Each row of a before or after table is a point. The points were changed in one or more steps. Then noise was added and the rows were shuffled. The steps act on columns, c1 being the first. Name the steps. A step turns or swaps two columns, mirrors them in a line or flattens them onto one, adds a multiple of one to another, or multiplies or shifts one. Angles are multiples of 10 degrees, from the lower column toward the higher: turns from -170 to 170, lines from 10 to 170 but not 90. Use the fewest steps. Two steps may share a column if one is a turn and the other turns, adds or multiplies; they go together, in the order done. Otherwise the lowest column goes first.

Before:
[[-1.1 -1.5 -1.6]
 [ 2.8  5.7  3.3]
 [-2.7 -2.1  0.1]
 [ 1.1  1.6  0.2]
 [ 3.7  3.2  2.0]
 [ 0.8  2.1 -1.8]
 [ 1.0 -1.7  0.8]
 [-2.3 -1.6 -4.2]
 [-0.6  5.6 -4.2]
 [ 1.1  2.9 -4.0]
 [ 1.2  4.9 -1.4]
 [-2.4 -0.8 -3.2]
 [ 0.3  5.7  3.4]]
After (13 x 3):
[[ 5.7 -0.6 -4.2]
 [-1.6 -2.2 -4.2]
 [ 1.6  1.3  0.2]
 [ 2.3  0.9 -1.8]
 [-1.7  1.1  1.0]
 [ 5.6  2.9  3.2]
 [ 5.8  0.2  3.2]
 [ 2.9  1.0 -4.1]
 [ 3.1  3.8  2.0]
 [-0.8 -2.3 -3.1]
 [-1.6 -1.1 -1.7]
 [-2.2 -2.7  0.2]
 [ 5.0  1.1 -1.5]]
Steps: swap c1 and c2

Before (14 x 8):
[[ 3.0  0.5  1.6  0.5  2.0 -2.2  0.1  3.4]
 [ 0.2 -0.1  0.1  1.6 -4.3 -0.1  1.7  0.1]
 [ 1.5  1.0  0.0  1.1 -0.1 -0.2  3.7  0.4]
 [-4.9  4.4  4.9  1.7  2.7  1.5 -2.1  2.9]
 [ 2.9 -4.2  3.7  1.2 -2.1  1.4 -0.2  0.3]
 [ 3.5 -2.8 -2.6 -0.1 -3.7  0.3  1.6  3.7]
 [ 2.8  4.1 -0.1  0.3  1.8 -1.2  2.6  1.0]
 [ 0.7  1.8 -1.5  2.8  0.4 -4.6  2.8 -0.8]
 [-2.1 -3.4  2.6  3.1  0.1  1.4 -4.0  2.3]
 [-2.9  1.7  2.2  6.3  3.5  3.3 -4.6  0.0]
 [-0.2  3.0  3.6  3.6  2.6  2.3 -3.4  4.3]
 [ 3.8  4.3 -1.4 -1.2  0.5 -3.6 -1.2 -1.8]
 [ 1.9  4.8 -2.0 -0.3  2.3 -1.6  3.1 -2.3]
 [-2.0 -1.2  2.7  0.1  4.6  2.6 -4.6  2.6]]
After (14 x 8):
[[ 3.1  0.9  1.6  0.5  2.2 -1.8  0.0  3.5]
 [-2.0 -5.3  2.5  2.9  0.4  1.5 -3.7  2.5]
 [-2.8  2.9  2.1  6.4  3.7  3.4 -4.5  0.0]
 [ 0.3  0.1  0.4  1.5 -4.3 -0.1  1.7  0.1]
 [ 3.6  7.0 -1.3 -1.2  0.6 -3.5 -1.4 -1.7]
 [-0.1  5.1  3.5  3.5  2.5  2.4 -3.4  4.3]
 [ 2.0  7.7 -1.8 -0.5  2.2 -1.7  3.2 -2.5]
 [ 3.6 -4.5 -2.5 -0.1 -3.7  0.4  1.8  3.7]
 [-2.0 -2.1  2.7  0.1  4.6  2.9 -4.8  2.4]
 [ 2.8 -6.6  3.6  1.3 -1.9  1.5 -0.2  0.4]
 [-5.2  6.7  4.9  1.6  2.6  1.4 -1.8  2.9]
 [ 1.6  1.7 -0.2  1.2  0.0 -0.2  3.8  0.4]
 [ 0.8  3.0 -1.4  2.9  0.3 -4.5  2.5 -0.3]
 [ 2.8  6.4 -0.2  0.5  1.7 -1.1  2.7  0.8]]
Steps: multiply c2 by 1.6

Before:
[[-1.3  0.9 -4.4 -0.3 -0.5  2.0  1.0  0.8 -0.8 -2.9 -2.6 -1.8]
 [ 6.2  0.8  5.3 -3.7  0.6  3.5  1.3  4.8 -1.5 -0.4  1.1  3.0]
 [ 4.1  2.8  2.1  0.8 -2.9  4.9  5.4 -1.0 -4.9  1.0 -1.0  0.3]
 [-3.2 -0.8  0.1 -0.2  7.3  3.2 -0.6 -0.2  0.7 -0.9 -0.7  1.5]
 [-3.1  0.7 -1.0 -0.7 -1.6 -0.8  3.3  1.4 -1.0 -0.6  2.4  5.1]
 [-4.0 -2.1 -2.0 -4.8  0.3  3.1  1.1 -0.6 -3.8 -0.8  5.6 -6.2]
 [-1.3 -1.7  0.6 -3.3 -3.8  2.1  4.6  0.5  1.1 -0.6 -2.0 -2.6]
 [-0.6 -4.8  0.4  4.4  3.6  0.2 -0.6 -0.8  2.3 -0.6  3.8 -0.6]
 [ 4.4 -6.4 -3.3 -1.1 -1.2  1.5  5.1  2.2  1.4  3.3  2.7  1.7]
 [-0.7  0.4  3.8 -1.5 -1.4  1.9 -1.2 -3.2 -3.7 -7.7 -0.3  1.6]]
After (10 x 12):
[[ 1.8 -1.1 -1.0 -0.2  0.0  2.6  3.4 -1.7  0.5 -1.7  2.3  2.0]
 [ 4.9 -3.1 -2.0  4.2  0.8  0.3  1.1 -0.8  3.8  0.0  5.6 -2.5]
 [ 4.6  0.3 -0.1  0.8  3.2 -0.3 -0.6  0.5 -0.5  6.5 -0.6  0.6]
 [-0.1 -0.7  2.1 -2.9 -2.0 -6.3  5.4 -0.7  5.0 -2.4 -1.1  0.1]
 [-2.6 -3.7  5.3  1.2  0.7 -6.8  1.3 -5.1 -0.3  0.5  1.1  1.1]
 [ 1.8 -1.4  3.7  0.4  6.8 -1.1 -1.1  1.8  4.7 -4.0 -0.4  0.7]
 [-2.4  2.3 -3.3  6.1 -3.4 -4.0  5.1 -1.5 -2.2 -0.1  2.7  0.7]
 [ 2.2 -0.8 -4.5 -0.6  2.6 -0.7  1.0 -1.0  0.4 -1.4 -2.6 -0.7]
 [ 2.3 -2.0  0.6  3.1 -0.8 -0.8  4.7 -0.1 -1.2 -3.9 -2.0 -1.0]
 [ 0.5  6.2  0.4  2.0  1.9  0.3 -0.7  1.6 -1.7  3.1  3.8 -0.4]]
Steps: turn c1 and c6 by -140 degrees; turn c2 and c4 by -120 degrees; turn c5 and c10 by 70 degrees; turn c8 and c9 by -160 degrees; multiply c12 by 0.4

Before, 9 rows:
[[ 2.5 -1.1  0.1 -2.6 -0.2  1.0  2.4 -2.6 -1.0  2.2 -0.8 -0.5  3.4  0.9
   0.2 -1.3  0.0  1.4 -5.0 -1.2 -2.2 -2.7  4.9  3.6]
 [-4.4  5.6  0.9  2.8  0.4  4.6 -7.2  0.3 -4.5 -0.9  1.9  0.3 -1.3 -1.4
   2.9 -2.5 -1.8 -3.2 -2.5 -3.9  3.1  0.7 -3.9  2.7]
 [ 1.6 -2.5  4.0  0.2  1.7 -2.8  0.2 -2.1 -1.8 -0.4 -1.9 -1.4  3.9  1.0
  -4.0 -1.2 -2.3 -4.2  1.8  2.0  3.0  0.7  3.0 -6.3]
 [-1.1 -1.1  1.2  3.5  0.3 -0.9 -3.1  0.9  0.5 -0.2 -3.5  1.8 -1.2  5.0
  -1.8  4.8  5.7  4.1 -0.9  3.0 -3.2 -1.1 -3.3  0.4]
 [-3.6 -0.1  1.4 -4.2  2.0 -2.9 -4.8 -1.7 -0.1 -1.6  0.4 -1.2 -2.4  1.6
  -1.4 -4.3  4.4  1.4 -2.0  1.1  0.6 -0.9  3.3 -1.0]
 [-3.2  6.0  3.4 -0.2 -0.3  2.9 -1.0 -2.1 -2.2 -3.0 -4.2  4.8 -1.3 -2.1
  -3.0 -1.4  0.2 -2.0  3.5 -1.4 -3.6  3.5  2.6  1.8]
 [ 3.0 -2.1  7.6  5.6 -1.8  0.1 -6.0  0.0 -1.0  0.5  2.8  2.2  0.8 -1.7
  -3.0  0.2 -3.7 -3.3  2.2  0.9  2.3  1.5 -1.0 -2.5]
 [-1.2  4.6 -1.2 -0.9 -3.8 -2.2 -1.5  1.9 -1.9  2.9 -4.7  1.8  2.5  1.5
   1.0  1.9 -2.9  3.6  1.8  1.1 -2.1  4.8 -3.8 -6.3]
 [ 2.4 -2.9  1.4  4.7 -0.8 -0.8  0.4 -5.5  0.2 -1.8 -0.1  8.0  0.0  1.0
  -2.8 -4.0 -0.4  1.3 -3.1  2.6 -2.0 -1.9  1.7  1.3]]
After (9 x 24):
[[-5.1  5.3  1.0  2.9  0.4  4.7 -7.0  0.2 -4.4 -0.8  1.4  0.4 -1.5 -1.5
   3.0 -2.6 -1.7  4.0  1.6 -3.8  3.0  0.7 -4.0  2.7]
 [-3.3  6.5  3.0 -0.3 -0.3  3.0 -0.8 -2.0 -2.0 -3.3 -4.2  4.8 -1.4 -2.2
  -2.7 -1.7  0.3  0.5 -3.8 -2.9 -3.4  3.6  2.5  2.0]
 [ 3.4 -1.8  8.0  6.0 -1.4  0.1 -5.8  0.3 -0.5  0.4  2.8  2.1  0.6 -1.7
  -3.1  0.3 -3.4  2.4 -3.3  1.5  2.0  1.3 -1.1 -2.6]
 [ 1.9 -2.5  3.5  0.1  2.0 -3.0  0.0 -2.0 -1.9 -0.5 -1.8 -1.6  4.3  1.1
  -3.7 -1.3 -2.2  3.1 -3.2  0.9  3.2  0.8  2.7 -5.8]
 [ 2.2 -2.8  1.8  4.4 -0.5 -0.9  0.6 -5.6 -0.1 -1.6 -0.4  8.1  0.4  1.1
  -2.4 -3.8 -0.7 -0.4  3.4  2.8 -2.1 -1.7  1.8  1.1]
 [ 2.8 -1.1  0.6 -2.9 -0.3  1.3  2.0 -2.9 -1.3  2.1 -1.0 -0.7  3.3  0.8
   0.0 -1.4  0.1  0.4  5.2 -1.4 -1.8 -2.9  4.8  3.4]
 [-0.9 -1.1  0.9  3.7  0.8 -1.0 -3.1  0.8  0.4 -0.2 -3.7  1.5 -1.0  5.1
  -1.7  4.9  5.4 -3.9  2.7  1.6 -3.1 -1.3 -3.4  0.2]
 [-1.3  4.9 -1.5 -0.7 -3.8 -2.3 -1.4  2.2 -2.1  2.9 -4.5  1.5  2.4  1.5
   1.2  1.7 -2.8 -4.0 -1.0 -0.2 -2.0  4.8 -3.6 -6.4]
 [-3.3  0.1  1.4 -4.6  2.2 -2.8 -4.8 -1.9  0.0 -1.3  0.7 -1.3 -2.6  1.6
  -1.7 -4.3  4.6 -0.7  2.6  1.0  0.3 -0.7  3.3 -1.5]]
Steps: add 0.3 times c11 to c20; turn c18 and c19 by 160 degrees
